Each row is a point. To make a cloud, some directions were put in groups of two or more. Within a group, all points are equally far from the middle, so they leave a hole (a ring in 2 directions, a hollow ball in 3). The other directions are filled evenly. Then the cloud was stretched, turned, moved and blurred a little. Count the holes, and give their numbers of directions, smallest first.
In the rows, zero is written as 128.

Cloud, 14 rows:
[[122 165]
 [ 91 137]
 [ 97 101]
 [147 160]
 [162 143]
 [111  90]
 [122  88]
 [154 156]
 [114  89]
 [158 150]
 [ 91 114]
 [161 110]
 [110  91]
 [ 89 127]]
Holes: 1 (2)

Cloud, 21 rows:
[[144 126 148]
 [108 103 150]
 [160 125  60]
 [164  92  84]
 [117 131  75]
 [113 117  69]
 [136  66 101]
 [166 102 134]
 [121  75 117]
 [130 114 142]
 [157 130 107]
 [103 137  85]
 [122 115 154]
 [143 129 151]
 [117 113  89]
 [131 132  99]
 [131 167  98]
 [135 122 111]
 [110 105  79]
 [137 122  92]
 [143 102  79]]
Holes: 0

Cloud:
[[127 165 105]
 [112 115 176]
 [119 105 178]
 [160  96 139]
 [144 169 123]
 [117 139 158]
 [ 88 138 119]
 [137 172 102]
 [182 110 113]
 [110 155 124]
 [131  85 122]
 [180 119 138]
 [129 126 166]
 [141 122  85]
 [ 92 123 105]
 [128 160  90]
 [113 105 181]
 [121 106 177]
 [138 133 160]
 [182 112 101]]
Holes: 1 (2)

Cloud:
[[132 156  95 109]
 [ 97 106 144 178]
 [171 118 192 129]
 [ 54 104 141 140]
 [128 156 171 158]
 [146  83 111  99]
 [105 138 182  92]
 [128 138 149  80]
 [110  92 150 110]
 [154 117 148 147]
 [103 130 149  94]
 [ 92 128  93 109]
 [120  94 106  95]
 [ 98  91 110 118]
 [159 134 164 145]
 [119 157 120 165]
 [157 153 132  81]
 [ 93  97 118 114]
 [118 161 143 119]
 [147 123 126 156]
 [ 97  91  97 121]
 [183 158 151 103]
 [ 93 165 151 141]
 [154  85 112 112]
 [123 166 170 122]
 [ 99 108 131 100]
 [ 75 163 152 143]
 [146 161 133 129]
 [122 156 102 114]
 [111 127 104  93]]
Holes: 1 (2)

Cloud, 29 rows:
[[155 103 121  84]
 [153  97 122 145]
 [112 133  85 147]
 [166 118  74 107]
 [ 94 123 135 140]
 [100  88 120 120]
 [ 85 104  86 137]
 [160 103 126 101]
 [166 120  80 113]
 [103  97 157 124]
 [115 142 143  84]
 [147 105 137  77]
 [ 93 121 113 132]
 [164 126  80 117]
 [121 154 164 144]
 [ 85  94 112 138]
 [153  99 140 156]
 [109 128 108  81]
 [104 108 162 116]
 [136  85 135 119]
 [142 147  62 112]
 [ 98 127  94 137]
 [170 149 104 108]
 [136 153  98 120]
 [168 174 148 101]
 [137  94  90  73]
 [158 122 140 157]
 [158  96  71 103]
 [155 115 146 163]]
Holes: 1 (2)

Cloud (55 x 6):
[[ 99 119 106 165  86 125]
 [148 146 151 131 126  73]
 [114 113 174 135 157 117]
 [ 82 167 137 121 141  97]
 [112 103 152 142  75 113]
 [104 160 172 170 138 139]
 [148  85 133 138 101 117]
 [ 92 140 159 119  74 140]
 [108 183 146 110 126 143]
 [ 98 166 146  87 114 142]
 [ 70 156 145 114 130 145]
 [ 98 137 157  59 137 114]
 [141  88 123  72 127  90]
 [105 129 100 160  94 134]
 [ 91  57 135 133 119 127]
 [175 106 137 101 133  99]
 [153 153 137 122 116  69]
 [155 127 133 132 101  91]
 [138 123 140  51 129 140]
 [142 122 138 165 148  99]
 [ 76 139 146 125  87 127]
 [155  80 133 124  98 121]
 [ 88 160 126 132 123 172]
 [178 118 147 106 123 129]
 [118 126 156 162 124 105]
 [165 154 148 118 105 138]
 [176  97 138 103  95 108]
 [128 150 126 140 112  85]
 [104 127 158  69 140 143]
 [171 133 135  93 177 107]
 [ 94  92 113  90 114 101]
 [116 163 114 111 129  73]
 [132 154 105  82 123 115]
 [102 139 162  72 161 113]
 [ 85 167 144 119 121 155]
 [ 91 123 165 122 175 151]
 [126 115 127 147  83 106]
 [ 97 115 139 164  87 118]
 [ 87 172 126 135 150 166]
 [101 114 165 145 178 118]
 [131 133 186 123 141 122]
 [ 90 116 132  98 152  94]
 [148 146 185 101 167 129]
 [150  92 132 139  91 117]
 [109  85 153 110 137 106]
 [138  89 136 141 129 168]
 [127 143 160  99 184 146]
 [ 93 185 151 105 144 102]
 [117  98 179  90 125 135]
 [ 78 124 114 118 142 100]
 [ 75  90 125 101 118 112]
 [ 91  80 146  99 127 114]
 [139 123 129 134 183 145]
 [ 99 159 138 105 174 154]
 [128 152 180 126 116 121]]
Holes: 2 (2, 2)
